Every row gives one point. Each copy is the shape, with its points in the same order, turned, moved and blurred by noise. Say if it was mirrored as well.
In the rows, 128 means zero.

Shape (7 x 2):
130; 73
91; 85
110; 88
125; 220
114; 86
138; 122
134; 165
Copy 1 (7 x 2):
149; 75
110; 71
124; 82
82; 205
128; 83
135; 126
112; 163
Copy 1 is: only turned
Copy 2 (7 x 2):
96; 94
61; 126
84; 116
159; 226
82; 112
123; 132
135; 176
Copy 2 is: only turned
Copy 3 (7 x 2):
87; 184
64; 140
81; 151
184; 76
83; 160
121; 150
156; 115
Copy 3 is: mirrored
Copy 4 (7 x 2):
133; 64
88; 68
110; 76
93; 205
110; 76
129; 114
112; 153
Copy 4 is: only turned

Shape (8 x 4):
87; 136; 120; 90
100; 101; 120; 120
195; 139; 152; 160
94; 157; 157; 125
46; 138; 95; 107
149; 156; 183; 206
88; 127; 97; 117
154; 208; 79; 113
Copy 1 (8 x 4):
78; 125; 128; 143
112; 98; 125; 126
196; 174; 134; 110
118; 140; 136; 177
62; 98; 90; 164
218; 152; 130; 176
94; 113; 98; 135
107; 214; 71; 126
Copy 1 is: only turned
Copy 2 (8 x 4):
108; 195; 136; 90
87; 150; 126; 110
172; 109; 109; 173
124; 172; 95; 91
63; 211; 113; 83
158; 119; 37; 150
83; 185; 127; 113
163; 229; 129; 175
Copy 2 is: mirrored

Shape (12 x 8):
108; 104; 116; 177; 138; 100; 187; 178
163; 179; 159; 98; 116; 220; 117; 179
85; 92; 97; 227; 134; 96; 125; 137
82; 124; 119; 218; 194; 99; 143; 92
185; 140; 199; 130; 92; 170; 84; 159
183; 176; 154; 142; 82; 167; 123; 139
85; 65; 131; 195; 182; 107; 132; 164
116; 178; 147; 131; 116; 130; 84; 173
108; 115; 130; 111; 118; 111; 118; 85
207; 162; 120; 112; 138; 135; 94; 162
166; 189; 147; 109; 83; 152; 94; 171
91; 78; 68; 201; 147; 143; 125; 151
Copy 1 (12 x 8):
60; 146; 175; 165; 175; 110; 160; 163
208; 149; 158; 184; 146; 224; 167; 147
46; 143; 124; 165; 146; 86; 88; 164
51; 178; 121; 174; 169; 89; 76; 93
193; 112; 184; 137; 123; 201; 110; 139
206; 126; 158; 154; 117; 147; 149; 136
28; 145; 154; 164; 186; 142; 89; 150
125; 133; 151; 183; 90; 186; 138; 126
105; 162; 107; 94; 131; 151; 136; 107
167; 69; 133; 170; 141; 176; 164; 101
181; 110; 154; 166; 92; 187; 169; 130
59; 143; 93; 180; 181; 118; 108; 189
Copy 1 is: mirrored
Copy 2 (12 x 8):
62; 176; 157; 162; 133; 104; 147; 156
169; 207; 121; 136; 139; 221; 65; 117
38; 92; 140; 143; 119; 76; 108; 147
45; 93; 119; 170; 172; 78; 141; 100
204; 157; 136; 152; 92; 162; 58; 126
167; 164; 127; 147; 81; 183; 99; 106
62; 110; 144; 159; 169; 78; 93; 182
129; 175; 141; 108; 128; 128; 48; 94
145; 119; 129; 85; 144; 93; 148; 116
159; 189; 62; 137; 108; 135; 87; 115
167; 197; 129; 119; 84; 159; 68; 94
31; 105; 116; 128; 134; 120; 99; 176
Copy 2 is: only turned

Shape (15 x 11):
111; 103; 135; 148; 146; 117; 135; 150; 94; 126; 103
192; 107; 150; 145; 149; 140; 160; 92; 133; 139; 126
111; 156; 99; 148; 108; 147; 171; 117; 111; 94; 142
109; 117; 151; 135; 100; 69; 123; 148; 137; 137; 154
114; 130; 105; 111; 130; 118; 142; 143; 87; 148; 151
157; 109; 41; 113; 150; 128; 134; 147; 176; 137; 136
140; 96; 157; 134; 157; 139; 131; 126; 119; 126; 83
125; 128; 147; 121; 133; 122; 194; 159; 107; 120; 126
118; 140; 155; 126; 139; 138; 125; 76; 140; 132; 135
116; 131; 150; 147; 159; 98; 137; 153; 124; 110; 7
117; 170; 94; 104; 122; 148; 147; 135; 106; 38; 108
118; 106; 153; 145; 165; 118; 127; 133; 129; 141; 148
112; 101; 123; 128; 165; 147; 137; 74; 116; 136; 136
109; 122; 149; 140; 161; 85; 127; 90; 115; 125; 122
131; 146; 140; 132; 158; 140; 125; 156; 95; 127; 153
Copy 1 (15 x 11):
108; 105; 134; 125; 161; 141; 147; 165; 138; 140; 105
164; 132; 133; 131; 169; 108; 151; 110; 203; 133; 151
138; 149; 99; 153; 123; 153; 173; 117; 104; 123; 140
132; 140; 142; 122; 118; 85; 101; 160; 112; 161; 104
140; 121; 127; 111; 143; 149; 137; 140; 105; 175; 141
123; 153; 59; 132; 174; 154; 76; 102; 157; 167; 151
102; 113; 151; 118; 164; 126; 153; 139; 182; 119; 120
147; 167; 123; 112; 152; 149; 168; 172; 138; 145; 117
103; 141; 159; 132; 125; 99; 155; 98; 147; 140; 164
33; 128; 110; 124; 152; 127; 170; 187; 189; 128; 93
101; 149; 63; 95; 122; 165; 180; 113; 107; 86; 139
122; 125; 158; 136; 171; 112; 121; 140; 135; 142; 132
113; 123; 154; 129; 170; 128; 152; 82; 135; 153; 147
97; 119; 143; 122; 162; 79; 155; 129; 124; 151; 130
138; 123; 137; 114; 151; 144; 136; 162; 116; 125; 166
Copy 1 is: mirrored
Copy 2 (15 x 11):
109; 99; 142; 156; 161; 116; 132; 136; 112; 121; 151
173; 89; 162; 116; 156; 128; 162; 130; 176; 179; 157
169; 154; 113; 177; 141; 107; 174; 103; 124; 131; 136
108; 95; 119; 118; 80; 92; 143; 128; 117; 119; 133
131; 135; 131; 114; 152; 86; 148; 148; 93; 136; 131
142; 146; 92; 114; 165; 112; 149; 193; 192; 142; 93
109; 90; 172; 142; 166; 152; 141; 128; 140; 139; 150
130; 112; 148; 170; 128; 106; 187; 152; 94; 146; 134
125; 139; 161; 107; 131; 114; 153; 80; 155; 161; 144
86; 67; 190; 212; 161; 144; 114; 128; 149; 121; 92
158; 183; 155; 179; 146; 124; 170; 119; 140; 72; 107
106; 122; 144; 117; 131; 106; 138; 136; 140; 159; 178
109; 129; 140; 108; 192; 108; 168; 98; 148; 155; 158
100; 104; 166; 134; 142; 80; 140; 99; 150; 127; 149
131; 151; 163; 138; 137; 110; 131; 152; 104; 138; 171
Copy 2 is: only turned
Copy 3 (15 x 11):
100; 103; 109; 134; 154; 108; 134; 116; 97; 106; 86
131; 132; 105; 195; 149; 153; 160; 78; 117; 102; 142
108; 113; 118; 161; 95; 143; 144; 176; 100; 134; 126
75; 106; 135; 134; 123; 74; 111; 94; 115; 139; 147
122; 106; 116; 130; 137; 114; 133; 125; 77; 168; 119
177; 120; 76; 143; 124; 128; 105; 119; 172; 171; 122
115; 123; 118; 138; 161; 140; 150; 89; 118; 82; 93
104; 125; 93; 127; 127; 103; 179; 130; 92; 117; 133
107; 127; 175; 161; 148; 152; 145; 111; 124; 125; 137
129; 150; 129; 117; 133; 83; 145; 115; 126; 38; 47
147; 97; 130; 104; 74; 155; 138; 184; 103; 94; 123
99; 105; 125; 148; 184; 114; 135; 108; 124; 122; 132
121; 96; 148; 168; 165; 159; 160; 113; 124; 144; 104
118; 93; 171; 165; 155; 100; 147; 106; 115; 110; 112
119; 112; 113; 129; 172; 130; 122; 138; 78; 120; 144
Copy 3 is: mirrored

Shape (15 x 12):
84; 171; 72; 99; 174; 134; 165; 58; 128; 97; 169; 132
54; 107; 94; 34; 184; 161; 83; 151; 78; 118; 155; 94
127; 125; 109; 79; 167; 154; 138; 58; 117; 76; 143; 135
149; 151; 216; 124; 120; 81; 112; 162; 101; 144; 69; 202
98; 139; 97; 142; 93; 75; 197; 110; 138; 81; 102; 190
124; 103; 121; 47; 130; 151; 154; 148; 46; 155; 172; 79
188; 197; 145; 156; 105; 88; 110; 159; 121; 80; 85; 155
69; 124; 126; 122; 143; 155; 127; 76; 62; 105; 134; 86
116; 94; 155; 119; 89; 123; 111; 144; 158; 131; 166; 70
130; 189; 170; 129; 107; 20; 125; 157; 88; 162; 95; 154
167; 134; 149; 120; 148; 75; 114; 127; 133; 159; 67; 128
98; 115; 83; 83; 85; 182; 90; 101; 102; 171; 168; 107
118; 208; 157; 100; 79; 94; 170; 75; 173; 75; 105; 156
113; 210; 133; 157; 104; 127; 210; 116; 186; 103; 63; 154
98; 121; 141; 111; 162; 148; 123; 144; 88; 159; 199; 129
Copy 1 (15 x 12):
193; 142; 143; 105; 114; 132; 156; 93; 180; 161; 215; 122
148; 97; 156; 69; 192; 194; 231; 115; 107; 114; 174; 92
189; 138; 130; 100; 115; 142; 123; 70; 160; 90; 170; 109
131; 101; 16; 179; 123; 160; 82; 148; 49; 113; 134; 151
192; 101; 132; 212; 84; 113; 106; 94; 101; 187; 172; 134
155; 99; 101; 76; 183; 174; 187; 76; 132; 159; 91; 83
144; 99; 38; 159; 51; 81; 112; 132; 65; 116; 129; 105
169; 197; 123; 110; 168; 146; 182; 105; 111; 130; 139; 106
97; 148; 145; 90; 95; 170; 117; 136; 98; 154; 93; 85
107; 110; 11; 199; 122; 140; 127; 152; 90; 188; 157; 105
111; 101; 65; 171; 115; 135; 113; 161; 136; 100; 112; 121
124; 140; 138; 80; 102; 195; 206; 76; 128; 146; 114; 151
217; 140; 67; 160; 27; 163; 94; 124; 134; 163; 167; 111
236; 121; 89; 167; 49; 112; 98; 184; 121; 182; 141; 173
110; 125; 103; 64; 175; 153; 156; 107; 98; 172; 156; 126
Copy 1 is: mirrored
Copy 2 (15 x 12):
154; 73; 124; 177; 154; 45; 122; 96; 133; 126; 178; 108
202; 97; 95; 117; 206; 77; 28; 128; 77; 180; 125; 137
160; 86; 144; 170; 182; 99; 99; 142; 145; 126; 159; 84
92; 96; 201; 124; 95; 198; 73; 87; 112; 127; 42; 136
91; 55; 162; 189; 95; 119; 143; 129; 99; 92; 143; 180
181; 115; 151; 79; 161; 101; 84; 156; 121; 227; 148; 156
69; 145; 186; 177; 117; 128; 119; 116; 143; 110; 35; 154
206; 96; 152; 125; 181; 91; 143; 128; 82; 141; 122; 109
124; 159; 119; 60; 124; 108; 108; 176; 91; 113; 124; 125
73; 74; 167; 93; 98; 140; 122; 67; 122; 148; 36; 178
123; 105; 117; 121; 107; 174; 110; 110; 163; 123; 60; 138
168; 162; 123; 88; 203; 119; 109; 108; 104; 145; 182; 155
95; 75; 206; 139; 114; 85; 121; 116; 159; 41; 125; 144
139; 108; 185; 184; 47; 98; 135; 98; 148; 46; 114; 172
147; 129; 134; 104; 130; 100; 83; 97; 75; 196; 144; 101
Copy 2 is: mirrored
Copy 3 (15 x 12):
128; 185; 152; 161; 116; 187; 137; 48; 123; 183; 99; 142
111; 219; 89; 103; 183; 166; 109; 136; 92; 197; 187; 90
146; 184; 188; 144; 125; 133; 114; 77; 119; 191; 129; 123
122; 59; 207; 141; 165; 139; 120; 201; 53; 86; 126; 142
184; 119; 154; 151; 111; 162; 123; 67; 67; 84; 75; 149
113; 212; 107; 63; 105; 135; 172; 169; 99; 176; 154; 130
136; 75; 195; 164; 174; 114; 182; 147; 122; 74; 91; 106
163; 145; 126; 100; 142; 150; 162; 94; 97; 215; 157; 152
123; 125; 109; 108; 120; 122; 133; 121; 162; 93; 201; 153
99; 86; 170; 128; 194; 172; 182; 155; 61; 63; 115; 179
122; 111; 178; 126; 177; 123; 114; 172; 119; 105; 96; 188
138; 189; 83; 174; 115; 114; 155; 139; 118; 179; 183; 167
186; 122; 225; 177; 120; 194; 159; 85; 121; 86; 124; 155
202; 68; 178; 176; 106; 212; 144; 119; 148; 101; 64; 144
56; 138; 106; 119; 107; 149; 134; 132; 100; 166; 172; 126
Copy 3 is: mirrored
